Each row of a before or after table is a point. One or more steps were done to the points. Then noise was added and the rows were shuffled. The steps act on columns, c1 being the first. What was done? A step turns or swaps two columns, mirrors them in a line or flattens them onto one, adds a multiple of one to another, or multiplies or shifts one. Angles are multiples of 10 degrees, from the lower column toward the higher: turns from -170 to 170, lines from 10 to 170 but not 90. Use the fewest steps. Two steps may share a column if one is a turn and the other turns, adds or multiplies; they go together, in the order done. Otherwise the lowest column goes first.
In the rows, 128 means zero.

Before (13 x 2):
[[104 112]
 [ 51 136]
 [162 133]
 [126  60]
 [150  58]
 [157 143]
 [118 112]
 [160 126]
 [166 125]
 [161 136]
 [157 141]
 [ 98  94]
 [  7 122]]
After (13 x 2):
[[131  45]
 [128 133]
 [129 137]
 [123 147]
 [129 127]
 [130 144]
 [128 104]
 [131 125]
 [133 120]
 [123 144]
 [126  35]
 [131 105]
 [129  83]]
Steps: multiply c1 by 0; multiply c2 by 1.3

Before (10 x 6):
[[161 123 153  75 144  99]
 [139  49 183  81 123 113]
 [ 86 132 160 140 216  84]
 [111 155 124  82 132 127]
 [ 54 155 165 140  71 144]
 [148  81 210 142  96 122]
 [124 124 197 175 212 174]
 [103 165 101 184 205 121]
 [ 71  94  53 141 226 104]
 [168 165 125  71 165 106]]
After (10 x 6):
[[148 128  35  98 121 116]
 [180 119 109 129 147 130]
 [101 192 178 224 133 182]
 [114 112 138 120 155 139]
 [147 168  35 107 151 136]
 [ 53  84 107  78 119 159]
 [123 105  97 216 136 188]
 [ 97  97  72 222 125  92]
 [115 114 175 221 119 151]
 [174  94 150 138 154 118]]
Steps: mirror c1 and c6 in the line at 160 degrees; turn c2 and c3 by 150 degrees; turn c4 and c5 by -70 degrees; multiply c5 by 0.4

Before (14 x 11):
[[147 107 139 110 111  91 177  95  88 156  93]
 [117  85  79 157 146 127 136 158 135 124 110]
 [107 112 128 107 139 129 160 161  92 103  98]
 [ 75 119 153 107 124 138 159 136 112 144 169]
 [109 143  81 110 127 111 161 117 117 112 143]
 [ 87 123 132 127 123  98  98 113 140 115 140]
 [122  93 146  98 121 142 126  98 129 131 168]
 [129 119  98 105  88 126 158 156 158  87 124]
 [149 136 118 163 136  86 110 146 122 103 131]
 [109 116 160 153 127 157 106 125 101 152 137]
 [122 164  98 109 107 116 172 145 124 119 103]
 [103 102 158 146  88 153  98 116  85 121 164]
 [119 140 100 170 116  89 167 111 151 109 140]
 [105 160 149 135 149 107 169  89 134  98 102]]
After (14 x 11):
[[102 129 152 110 119 111  92 122 187 129 106]
 [125 107 160 155 124 107 136 118 160  96 141]
 [ 93 141 131 127 114 158 161 118 147 124 112]
 [135 106 157 148   6 114 157  98 190 118 129]
 [111 154  77 158 182  92 126  96 118 135 138]
 [149 167 118 164 151 142 158 141 124 141 132]
 [111 151 127 106 158 101 114 123 144 165 175]
 [135 108 145  97 106 132 130  84 154 126  99]
 [148 142 137 110  78 172  74  98 127 128 180]
 [116 139  96 108  65 135  92 166 120 160 151]
 [ 98 114 148 133 192 177 107 144 120 172 143]
 [118 150  96 104  10 107 122 132 103 180 111]
 [113 145 103 170  94 168 103 130 125 166 106]
 [121 131  83 110 124 152 108 136 154 159 125]]
Steps: turn c9 and c11 by -140 degrees; turn c1 and c9 by -30 degrees; turn c2 and c8 by 70 degrees; turn c2 and c6 by 130 degrees; multiply c5 by 3; turn c7 and c10 by 150 degrees

Before (12 x 14):
[[ 56 121 116 117 129 158 156 117 172 153 157 115 116 134]
 [115  94 118 127 130 152 160 116 171  89 122 124 143 141]
 [111 134  95  89  85 115 132 147 140 168 147  89 136 119]
 [125 115 143 168 145 137 123 159 151 218 158 101 132 121]
 [158 139  83 115 128 113  89 149  88 128 182 111 164 109]
 [136 142 135 113 149 101 120 102 152 152 156 178  61  96]
 [105 105  85 140 163 121 149 129 116 105  97 135 110 146]
 [ 81 117 134 159 119 134 145 142 165 179 112 150 189 161]
 [138  85 119 125 119 127 135 156 143 105 179 162 154  80]
 [ 91 119 108 125 127  90 134 111  93 133 135  84 150 107]
 [113 124 125 157 130 108 156 155 154 114 151 113 146 139]
 [133 115 122 115 166 175 149 179 134 143 139 135 180  89]]
After (12 x 14):
[[106  95  96 121 131 160 131 112 166  88 124 125 141 137]
 [ 93 127 139 216 131 146 154 130 136 113 150 117 144 137]
 [102 133 109  12  84 120 158 127 129 168 150  87 137 117]
 [ 73 125 104  95 124 161 124  62 150 151 155 110 116 131]
 [105  83 119 115 116 130 134 155 131 105 180 166 154  78]
 [ 91 113 132 246 149 130 109 146 134 220 158  99 132 125]
 [ 77 120 130 219 113 149 127  99 141 179 110 152 193 162]
 [139 140 147  83 145 115 140 118 160 147 155 180  58  93]
 [ 93 110  92  88 166 157 104 164 119 142 140 133 177  89]
 [154 139 102  89 125  76 151 168  96 132 184 104 159 111]
 [127 107 102 166 162 135 165 112 107 106  96 137 108 151]
 [141 117 134 116 128 117 171  89  95 127 138  83 150 108]]
Steps: turn c1 and c8 by 50 degrees; turn c1 and c9 by 30 degrees; turn c3 and c6 by 40 degrees; turn c6 and c7 by -70 degrees; multiply c4 by 3

Before (13 x 24):
[[179 123 224 115 155 100 128 104 154 158 141  74 174 185 130 168 138  90
   71 193 187 169 156 151]
 [105 103 163 174  71 153  82 208 112 155  89 126  97 173 161 105 101 158
   89  77  99 128 119 150]
 [107  81 134  70  86 151  89 174 110  93  92 187  87 177 123 116 114 182
  127  88  81 140 134 149]
 [ 79 108 135 158 101 150  90 188 126  84  65 153 125 115 134  72 126 221
  129 124  94  84 157 136]
 [142 130 232 162 142 189 140 118 177 114 145 145 186 127  71 169 181 209
  100 110  57 114 129 115]
 [128 113 197 157 130 161 112 116 189  93 186  88 235 112  79 159 150 175
   73 122  91 161 133 192]
 [ 79 177 176 174  86 213 134 147 168  98 146  96 135  84  93 145  81 172
   89  95  57  93 209 146]
 [138 149 185 139 204  88 143 111 175 108 137 116 177 141 188 182  96 120
   41 100 158 107 140 163]
 [ 51  91 161 145  82 148 104 177  81 145  70 183 100  91  85 106  95 169
  102  81  94  95 140 166]
 [178 100 228 145 180 114  81 150 155 106 127 112 161 134 160 176 100  67
  103 146 124 131 149 167]
 [138  79 107  99 128 156  56 128  73 152 126 181 128 164 138  87 123 144
  135 159 103 151  39  87]
 [152 133 228 119 122  97 102  76 158 160 174 130 197 167 188 155 178  79
  112 171 113 163 134 172]
 [ 83  65 117 104 124 152  21 164 120 166 114 160  71 149 128 119 176 164
  117 115 105 127 121 125]]
After (13 x 24):
[[181 115  68 100 178 201  84 149 158 126  82 178 164 136 131 120  67 179
  105 148 113 133 160 177]
 [108 121 141 154  84 148  82 176 119 104 130  84  84 150  73  75 118  61
  122  96  60 143 155 151]
 [123 141 118 163 125 199 112 112 196 103 196 179 231 124 172 143 131 125
   66 122  95 171 154 194]
 [ 71 129 140 108  96 149  91 193 131 116 144  66 135 117 154 132 169  22
  128 125  89  84 170 142]
 [143 141  52  75 116 202 105  80 162 155 133 154 209 145 105 111 163 194
  111 173 123 170 109 166]
 [ 52 125 125 164  77 168 109 173  76 151 107  87  98 115 162  96 118  58
  108  75  76  91 123 172]
 [143 167 135 180 136 244 145 116 180 116 202 156 180 126 179  95 154  75
  108 112  73 109 127 112]
 [138 123  59  68 207 154 147 115 173 121 126 189 176 128 113 112  50 148
   43 104 160 108 152 161]
 [100 126 130  77  73 175  82 207 112 143 117 102 104 149 156 140 115  81
   92  71  81 128 102 152]
 [143 110 166 129 132 118  63 124  74  92 138  60 127 141  88 105 148 119
  143 160  71 151  40  82]
 [ 89  91 157 136 128 129  23 156 115 152 146 112  65 136 114 104 184  97
  113 116  73 124  96 129]
 [178  93  55 137 152 190 135 100 149 172 103 182 177 144 108 155 120 163
   68 193 161 169 128 156]
 [ 76 210 173 146  95 213 137 155 169 158 171 161 136 110 180 142  72 110
   86  90 110  85 209 147]]
Steps: turn c2 and c21 by 40 degrees; mirror c3 and c6 in the line at 60 degrees; turn c4 and c15 by 110 degrees; turn c10 and c23 by -40 degrees; mirror c11 and c18 in the line at 20 degrees; add -0.7 times c16 to c17; turn c12 and c16 by -120 degrees; multiply c14 by 0.4
